Rows are points. Two turns around zero, p and q, are shown by what they do to some points. Where does a point land after both, in the order given? Backwards means that the second turn is done in reverse. Each puzzle has new turns, and all numbers are rounded.

Turn p:
[ 0 39] => [ 8 38]
[-17   7] => [-15  10]
[8 2] => [8 0]
[  9 -48] => [ -2 -49]
Turn q:
[-33 -25] => [-39 -14]
[28  0] => [27 -8]
[-17  -6] => [-18  -1]
[22 31] => [30 23]
Where do these land?
q, then p backwards: [-26 -19] => [-27 -17]
q, then p: [-28   2] => [-23  15]
q, then p: [22 28] => [33 14]
q, then p backwards: [ 32 -11] => [ 31 -13]

Turn p:
[ 13 -23  42  11] => [ 31 -21  33   8]
[-1  7 26  5] => [ 7  6 25  6]
[-37   1 -12   0] => [-38  -6   2  -1]
[ 20  17 -35  28] => [  3  16 -39  30]
[  6  -2 -21 -45] => [ -1   5 -22 -45]
Turn q:
[  3   7  34 -14] => [  3  15  30 -16]
[-18 -44 -11 -13] => [-18 -47   2  -7]
[23 16 -1 16] => [21 17 -4 17]
[-4 20  6 31] => [-9 27 -2 25]
[ 38   1 -12   2] => [38 -3 -7 10]
[-30 -27 -48 -16] => [-24 -43 -39 -13]
[-12  26  33  -6] => [-11  34  21 -15]
Where do these land?
p, then q: [  4 -36 -10  37] => [ -3 -34   1  40]
p, then q backwards: [ 18 -32  11  42] => [ 34 -36 -14  24]
q, then p: [-29   8   7 -28] => [-21   5   9 -34]
q, then p backwards: [ 17   5   3 -23] => [ 18  -6  11 -20]
q, then p backwards: [23 -4  2  8] => [16 -3 13 13]
q, then p: [ 5 36 14 -9] => [  2  39   1 -10]
p, then q: [-37  24 -28 -27] => [-39  10 -23 -36]

Turn p:
[-25   4   2   9 -22 -20  13   6] => [-19   5   3  12 -27 -17   9 -13]
[ 20  -8   6  32  22   5  15 -17] => [ 12 -10  14  13  38  -8  21  -2]
[  6   7 -17  26 -14   8  22 -12] => [ 6  3 -3 36  4  4 23 -7]
[ 12  -8   1 -31   2 -11 -25  29] => [ 11 -10  -7 -28 -19  -3 -27  25]
[  0  -6  -4 -12   7   3  21   0] => [  2   1 -12 -12   0   2  20  -1]
[  8  -6  13  30   0  16  28 -30] => [ 10   1  19  18  25   4  32 -26]
[ 17  12   7  -9  22   5 -19  13] => [  5   4   7 -15  14   5 -16  29]
[-44 -13 -21   0 -13  -3   1  14] => [-36 -18 -20   6 -26   3   1 -12]
[-29  15  -3  -5 -11  -1   3   3] => [-26  14  -5   4 -17   4   0  -6]
[ 11   6  -1 -19   4 -13 -25 -14] => [ 12  13 -10 -11   7  -7 -30   0]
[ 25  -3  17 -23   2  11 -34   8] => [ 24  -1  12 -24   1  15 -33  14]
Turn q:
[-10  16   8 -14  -5  23   6 -11] => [ -9  13  12 -12   1  26   5 -11]
[-13 -20   8  13   1  -1   0 -20] => [  2 -22   0  10  10   3  -2 -22]
[ 13  -9 -30  -5 -17  16   4  19] => [ -4  -4 -24 -11 -33   7   4  16]
[ -4  12  -7 -14   1 -23  -9   0] => [-12  18   3   1  -1 -21 -10  -3]
[ 30  15 -30  23  14  11  -4  -7] => [ 23  21 -42   4   4   4  10   7]
[ -4  -7  22  10 -25 -24 -23  20] => [  8  -9  28  29 -18 -16 -18  10]
[  0 -18  21 -21  -9 -18 -19   6] => [  6 -10  28  -7 -14 -22 -18  -6]
[-22  12 -30  -3  14  25  29 -20] => [-32   6 -30 -13  17  28  14 -13]
[ -4  -2  19   3  -1   0  29 -14] => [ -7 -11  14   1  14   5  27  -9]
[ 14   2  17   7  28  -7 -13  28] => [ 23   1   8  -5  19 -13 -14  31]
Where do these land?
p, then q: [  4 -14   8 -11 -11   5  28  -8] => [ -3   3  -1 -11  -6   0  32 -13]
q, then p: [ 35  -8   8  -2  12 -20   2  10] => [ 20   3  -4  -9 -10 -31   7  18]
q, then p: [-20  19  11 -20  21  -9 -40  -1] => [-10  21  16 -10  18  -2 -45  10]
p, then q backwards: [  4 -27 -17   8   1  19   8 -11] => [ -2 -20   1  23   4  14  11 -19]
q, then p: [-25 -21  -5  11   3   6  15   6] => [-14 -31  -8  -7   3   8   3 -12]
p, then q: [-12  21   2  -2  20 -26 -15  -8] => [-15  20   5  10  14 -16 -27   3]
p, then q: [-16 -12 -13   8 -29   5   2 -11] => [  4  -9 -14  19  -7  14   9 -25]
q, then p: [ 11  17  25  19  -3  14 -15  -5] => [20  5 25  7 18 12  6 16]
q, then p backwards: [ -6  48  -9  -9   2   3 -10   2] => [ -8  47   5 -13   0   6  -2 -12]
q, then p: [ 25 -24 -10  -1 -18   3  25  25] => [ 14 -19 -11  -2 -41  -5  23  -2]
